Rows are points. To make a cloud, some directions were put in groups of two or more. Within a group, all points are equally far from the middle, so they leave a hole (a ring in 2 directions, a hollow ball in 3). The other directions are filled evenly. Then the cloud was stretched, turned, moved and blurred a little. How many holes are there, and how many directions does each take, smallest first?
In the rows, zero is written as 128.

Cloud:
[[119 161]
 [152 138]
 [176 109]
 [107 110]
 [147 186]
 [ 92 132]
 [127 171]
 [136 170]
 [127 146]
 [ 94 138]
 [157 105]
 [ 97 103]
 [110 155]]
Holes: 0

Cloud:
[[179  91 160 130]
 [ 93  81 173 124]
 [129 119 110 117]
 [128 120 131 134]
 [132  97 173 148]
 [169  85 136 130]
 [122 104 161 105]
 [139 140  97 109]
 [ 74 125 125 104]
 [132  73 170 120]
 [145 140  84  95]
 [133 112 109 125]
 [156 100 158  96]
 [147 110 121 144]
 [143 146  91 136]
 [165 108 134 106]
 [145  92 166 154]
 [153  80 126 123]
 [116 131 116 123]
 [159  91 159 117]
 [165 133 123 151]
 [ 71 124 113 108]
 [ 72  79 155 100]
 [145 163  66 106]
 [135 106 183 111]
 [ 93 112 130 145]
 [170 106 165 106]
 [109  86 155 121]]
Holes: 0

Cloud:
[[122 167 153 166 126 171]
 [166 139 142 112 140 106]
 [126  75 110 130 140  96]
 [106 113 142  96 182 189]
 [135 115 163 152 172 125]
 [135  99 116 114 173 168]
 [126 146 100 152  83 110]
 [109 153 116  89 132 177]
 [104  89 145 126 113 148]
 [171 146 147 119 155 132]
 [151 154 175 130 144 171]
 [154 112  96 143  98 111]
 [149 140 148 148 118 192]
 [ 96 148 165  86 175 187]
 [157 127 148 146 135 100]
 [ 75 111 153 113 140 166]
 [120  85  92 124 122  98]
 [ 93  94 115 150 131 116]
 [165 141 157 107 147 128]
 [104 127  85 136 173 127]
 [121 128  86 147 157  82]
 [149 128 144 134 198 152]
 [148 146  73 149 123 124]
 [ 89 152 178 108 158 155]
 [ 82  99 132 139 156 130]
 [121 143 133 160 133  91]
 [143 130 172 130 189 144]
 [110 139  89 156 158 107]
 [138 137 169 128 105 136]
 [134 166 107 132 122  97]
 [128 128  73 138 146 145]
 [155 101  91 134 160  95]
 [140 129 102 164 101  90]
 [122 141 103 133  79 115]
 [140 139  72 155 125 104]
 [131 100 127  72 187 137]
 [114  97 143 148 122 168]
 [ 89 117 105 146 162 112]
 [129 108 112 133  81 118]
 [158 150 163 112 178 152]
 [ 88 149 138 108 107 136]
 [154 139 170  89 156 147]
 [111  98 128 164 114 138]
 [ 93 106 168 118 176 119]
 [116 164 131 174 119 173]
 [130 142 112  97 195 107]
 [121 119 140 170 108 166]
 [ 84  97 114 107 143 102]
 [119  99 140 160 131 161]
 [143 182 127 133 144 172]
 [165 124 144 126 163  98]]
Holes: 2 (3, 3)

Cloud, 82 rows:
[[117 119 151 112 172 151 137 142]
 [ 97  81 118 176 136 109 160  81]
 [132 171 119 126 162  96 152 154]
 [117 160 164 135 193  87  74 112]
 [ 97 101 142 120 100 130 134 156]
 [146 111 124 155 114 111 156 137]
 [ 99 152  84  85 125 130 134 194]
 [132 117 103  69  98 154 140 122]
 [107 141 152 139 164 167  78 129]
 [144 123  98 105 126  98 145  81]
 [ 99  96 136 151 177 116 169 134]
 [109 125 129 129 131 134  98 149]
 [ 95 133 110  73 183  97 136 164]
 [150 121 130 100 165  99  96  73]
 [125 161 100 129 141 111 140 165]
 [ 96 120 125 123 176  76 120 164]
 [ 93 138 136 143 187 120 118 148]
 [131 128 139  87 148  86 102 174]
 [120  81 123 150 131  72 154 105]
 [123 121 159 159 152 137 125  95]
 [ 83 149 118 163 140 111 165 127]
 [138 136 149 139 137 160  96 140]
 [147 106 149 133 119 109 126 173]
 [124 140 139 165 129 147 100 139]
 [121 122  94 180 114 142 181 130]
 [ 97 157 134 135 156  78  92  99]
 [128 132 136 153 150 139  96 108]
 [123  97 133 110 132 144  79  87]
 [ 63 148 123 134 146 109  93 134]
 [ 61 133 119 126 158 112 141 101]
 [144  96 122 133  95 161 115  96]
 [169 139 170 113 184 107  54 120]
 [ 98 111 143 163 163  99 129  64]
 [145  78  99 173 115 119 179 133]
 [ 88 118 102 122 169 135 137 145]
 [143  95  94 102 104 157 174 118]
 [ 98 136 129 132 208 106 120 114]
 [123 159 138 119 131 100  82 111]
 [125  96 133 150  98 150 145 151]
 [107 143 132 194 141 102 124 103]
 [163 114 104 117 105 146 146  93]
 [111 123 108 108 113 120 130 177]
 [128  91 133 171 123  94 138  76]
 [116 147 102 100 110 144 126  99]
 [155  78 147 123 115 123 144 138]
 [ 85 104  95 103 104 113 127 124]
 [140  73 128 130  83 107 152 107]
 [134 105 149 125 139 153 108  90]
 [124 142  93  97 175  94 128 167]
 [137 102 105 123 110 153 140 159]
 [145 125  89 150 154 138 168  67]
 [140 119 103 155 143 132 128  90]
 [ 96  83  89 116 117 123 162 123]
 [168  90 102 113 110 106 108 143]
 [140 117  93 113 112 101 167 127]
 [100  70 126 176 145 118 160 103]
 [159 127 138  92 163 162 126 105]
 [118 117  95 117  67 156 191 180]
 [138 111 115 113  77 123 186 155]
 [138 144 138 130 124 130 139 119]
 [129 138 125 166 151 118 107  90]
 [ 76 142 118 188 169 150 140 129]
 [111 146  86 144 103 109 140 112]
 [124 139 161 116 142  99  76 143]
 [ 93 140 111 101 153  96 160 116]
 [156  97 112 109 119  95  79 142]
 [166 115 110 117 120 167 157 164]
 [122 124  96 119 124  92 134  82]
 [151 123 111 117 126 142 104 171]
 [ 80 110  98 164 146 179 185  90]
 [134 121 112 135 141 113  88  68]
 [156 136 154  83 131  63  69 167]
 [139 134 120 111 129 161 116 133]
 [122 119 160 105 187  96  67 132]
 [105  61 137  98 137 124 138 111]
 [123  91  83 128 110 169 191 152]
 [103 136 113 107 170 146 125 103]
 [ 84 119 105 113 150 135 142 109]
 [ 77 131 165 138 157 111 120 150]
 [133  55 130 104 101 132 177 123]
 [142  82 129 117 144 112 119 128]
 [ 61 169  99 122 155 121 128 135]]
Holes: 0
